Each row is a point. Each copy is the shape, with its points in the same order, stretched, turned, moved and blurred by noise. Is it also mirrored, or only turned?
In the rows, 128 means zero.

Shape:
[[105 159  67]
 [149 132  64]
 [161 105 136]
 [101 193 113]
 [132 142 114]
 [120  48 164]
 [154  92 131]
 [169 202  91]
 [121  66 112]]
Copy 1:
[[ 96 187  81]
 [138 169  93]
 [150 124 145]
 [ 83 199 138]
 [109 145 126]
 [117  58 151]
 [148 100 133]
 [142 236 134]
 [121  92 105]]
Copy 1 is: only turned
Copy 2 (9 x 3):
[[115 115  66]
 [159 143  63]
 [179 162 139]
 [116  76 108]
 [147 125 114]
 [139 217 179]
 [171 176 137]
 [183  69  81]
 [137 205 123]]
Copy 2 is: mirrored

Shape (9 x 4):
[[153 155  92 125]
 [141 157  93  69]
 [164 184 109 131]
 [ 96  96 137 142]
 [ 98 111 176 160]
 [167  63 177 177]
 [ 89  57 156 122]
 [177 160 165 165]
 [179 165 123  81]]
Copy 1:
[[128 154  93 158]
 [138 166  94 101]
 [139 178 126 173]
 [ 81  86 124 146]
 [ 80  80 183 161]
 [140  45 154 189]
 [ 82  47 141 111]
 [158 142 165 195]
 [172 168 124 127]]
Copy 1 is: only turned
Copy 2:
[[160 157  89 139]
 [163 181 111  95]
 [141 151  55 139]
 [120  97 154 141]
 [101  64 126 128]
 [173  32 112 138]
 [138  76 180 115]
 [133  93  36 134]
 [171 165  65  84]]
Copy 2 is: mirrored
Copy 3 (9 x 4):
[[133 145  89 141]
 [138 169  91  86]
 [155 159 108 160]
 [ 47 104 127 128]
 [ 59 104 166 149]
 [100  27 172 146]
 [ 37  74 140  84]
 [140 114 169 173]
 [168 152 122  96]]
Copy 3 is: only turned

Shape:
[[107 133  99 151  92 123]
 [122 119  91 150 138 123]
 [102 133 133 159 114 205]
 [103 129  93  89 105 121]
 [247 153  97  84 132 155]
 [111 156 117 138 121 129]
 [115 106  96  87  87 133]
 [128 143  93  96 144 145]
 [148 136 194 141 140 145]]
Copy 1, 9 rows:
[[110 161 119 130 101 119]
 [116 132 112 156 135 131]
 [157 169 148 125  97 200]
 [106 140  96  83 130 120]
 [249  91  67  96 132 108]
 [133 166 135 124 132 124]
 [111 121  92  74 103 130]
 [149 140  98 103 158 145]
 [175 116 194 117 125 133]]
Copy 1 is: only turned
Copy 2:
[[104 131  92 130  92 114]
 [127 124  90 134 135 127]
 [ 83 132 138 144  91 182]
 [135 149  94  75 115 110]
 [242 137 126 139  74 161]
 [118 153 120 135 111 121]
 [135 127  95  66  96 120]
 [154 156 111 102 132 144]
 [126 109 191 158 115 136]]
Copy 2 is: only turned

Shape (14 x 8):
[[137  81 131  92 122  91 148 113]
 [146 157 109 111 180 134 150 147]
 [137  74 144 131 140 100 157 161]
 [196 164 125 177  89  99  69 101]
 [156 132 119 153  22 161 133 123]
 [138 130 172 151  92 105 111 108]
 [106  60 152 112 116  95 160 126]
 [111 105 112 182 134 127  90  90]
 [108 143  75  74 171 163  87 185]
 [ 99 153  94  78 157 131 146 136]
 [172 154  78  62 186 127  88 116]
 [184  91 133 174 113 115  98  65]
 [179 164 122  81 169 185 120 137]
 [185 105 126 169  63 120 200 138]]
Copy 1:
[[163  73 126 101 102 113 135 133]
 [139 150 102 104 176 142 151 144]
 [134  71 123 123 127 130 118 179]
 [210 168 130 212 120  83 110 120]
 [149 153 163 197  48 107 175 128]
 [145 138 175 165  96 106  99 117]
 [123  63 153 108 103 118 114 134]
 [116  99 128 184 156  91 110  89]
 [ 99 163 105 101 185  70 205 172]
 [107 153 103  76 137 121 165 132]
 [186 168 107  89 173  80 170 125]
 [205  87 152 187 133 101 123  92]
 [163 172 149  97 182 129 195 136]
 [173  94 125 175  58 169 153 166]]
Copy 1 is: mirrored
Copy 2:
[[137  65 109 114 123 131 139  83]
 [124 142  68 109 168 166 130 138]
 [122  64 119 162 144 161 136 113]
 [225 156 111 153  90  96  74 156]
 [182 143 129 146  15 158 136 129]
 [160 130 155 157 106 115 105 114]
 [107  57 138 141 120 131 156  81]
 [141 125 124 145 118  78 158 172]
 [ 74 127  63  56 130 172 105 202]
 [ 83 141  66  80 132 152 139 124]
 [152 123  56  39 161 136  98 161]
 [221 100 140 141 117  92 147 142]
 [159 156 100  57 155 196 119 164]
 [196 107 103 197  77 179 159  84]]
Copy 2 is: mirrored
Copy 3:
[[111  76 139  91 118 105 159 148]
 [144 161 129 114 163 150 158 171]
 [123  81 150 139 126 116 161 180]
 [189 161 148 164  66  86 115 115]
 [137 142 135 149   7 174 127 130]
 [123 121 176 154  74 116 136 113]
 [ 79  55 149 117 114 110 161 149]
 [130 108 116 183 122 109 101 105]
 [140 142 114  90 168 155  74 211]
 [ 94 149 111  85 154 141 126 167]
 [189 152 111  68 175 122 109 149]
 [179  90 139 168  94 111 142  83]
 [188 160 147  93 146 190 143 148]
 [134 121 120 157  42 143 207 154]]
Copy 3 is: only turned
Copy 4:
[[137  84  98 135 129  80 173  99]
 [164 141 118 103 161 155 167 141]
 [146  63 153 145 146  86 159 163]
 [198 172 105 137  85  86  70 109]
 [128 136 128 150  12 112 151 111]
 [133 137 156 153  98  77 116  83]
 [103  66 145 130 128  72 167 114]
 [140 107 151  60  98  92  81 111]
 [100 130  69 105 173 190 124 169]
 [100 143 103  83 154 141 173 129]
 [171 134  42 102 177 170 124 100]
 [205  96 140 117  85  78 101  77]
 [174 137 101 136 140 200 142 120]
 [177 103 143 149  53  75 205 161]]
Copy 4 is: mirrored

Shape:
[[122 141 158 118 154 115  72 166 105]
 [200  62  91 105  49 164 133 107 143]
 [130 137 184 128 159 133  94 126 119]
 [ 83 129 108 193 124 100 130 125 134]
 [150  78 107 124  91 172 139 122 186]
 [ 54  49 115  52 113 100 122 116 147]
 [ 48 129 168 147 105 125 142 122 126]
 [ 70 153 144 150 142  79 147 117 141]
 [124 148  75 142  65 144 130  80 176]
 [ 72 145 176 124 162  68 146 128 147]
 [127  74 126  88  82 122 131 158 157]
 [ 82  94 163  46 111  78 136 159 102]
 [141 128 141 118 179 133 131 152  87]
 [144  97 194 120 153  99  92 114  94]
 [ 95 147 171 156 166  70 103 159 126]]
Copy 1:
[[110 144 160  82 154 111  50 135 114]
 [160  27 109 127  65 161 172 181 130]
 [124 144 191 102 156 145  72 116 116]
 [ 96 149 125 172 129 110  98 108  65]
 [140  47 115 165 113 165 136 150 143]
 [ 42  58 105 103 105 111 110  62 161]
 [ 55 176 150 155 122 156  91 110 117]
 [ 89 187 145 155 151 109 104  79 111]
 [161 106  91 185  75 156 129 107 124]
 [ 68 179 177 140 168  97  93  70 137]
 [ 88  63 125 135 105 114 123 151 164]
 [ 34 131 145  76 125  96 114 113 176]
 [113 149 146  73 185 129 109 142  98]
 [102 125 215  77 132 115  95 118 101]
 [ 85 178 186 133 168  81  57 108 102]]
Copy 1 is: only turned
Copy 2:
[[150 140 120 102 149 115  71 150 121]
 [182 160 151 176  37 187 162  92 149]
 [149 148 133 134 174 116  94 122 132]
 [106 109 141 191 138 118 160 190  98]
 [121 145 153 168  79 161 142 113 175]
 [108  60 153 129  51  90 136  76 138]
 [ 79 139 166 144 140  97 153 143  81]
 [109 101 146 139 169  88 162 172 112]
 [130 127 198 153 114 200 177 167 129]
 [111 113 141 119 170  54 146 157 128]
 [144 136 143 122  39 109 149 120 145]
 [143 103 130  75  83  57 139  96 108]
 [140 137  72 132 159 119 119 115 133]
 [176 137 129 161 149  82  88  95 122]
 [134 123 119 138 165  70 105 184 117]]
Copy 2 is: mirrored
Copy 3:
[[100 123 148  98 151 136  76 112 108]
 [249  75 127  97 104 225 139 125 125]
 [105  94 147 115 128 127  98  83 128]
 [102 146 102 154 153 162 172 127 122]
 [207  88  94 108 132 199 131 109 169]
 [143 108 131  18 216 190 179  94 137]
 [ 73 143 145 109 143 174 174  93 161]
 [ 85 141 127 119 152 113 184 116 148]
 [212 167 114 145 124 168 178  98 152]
 [ 70 114 142  97 164  95 172 117 158]
 [169  99 135  62 160 194 132 143 155]
 [ 99 109 174  10 171 163 149 132 132]
 [104  93 103  77 104 131  89 109  99]
 [106  55 169 101 142 138 120  97 100]
 [ 62 118 143 124 166 108 124 134 127]]
Copy 3 is: mirrored
Copy 4:
[[121 156 149  99 166 118 100 160 150]
 [133  59  37 106  63 187 114 154  91]
 [107 148 163  91 147 155 108 131 149]
 [ 69 127 120 172 125 102 151 111 135]
 [110  58  72 133  99 203 125 139 143]
 [144  11 139 128 164  98  89  94 127]
 [ 97 102 198 172 100 115 117  95 145]
 [106 132 161 150 137  96 162  91 162]
 [125 104  53 171  64 151 118 109 167]
 [121 123 186 120 155  94 164  91 168]
 [129  41 109 111 112 135 124 162 140]
 [173  55 194  96 152  78 115 133 125]
 [135 148 146 108 181 160 132 138 100]
 [106 139 166  54 152 122 114 119 114]
 [ 84 158 169 110 164  89 149 133 159]]
Copy 4 is: mirrored
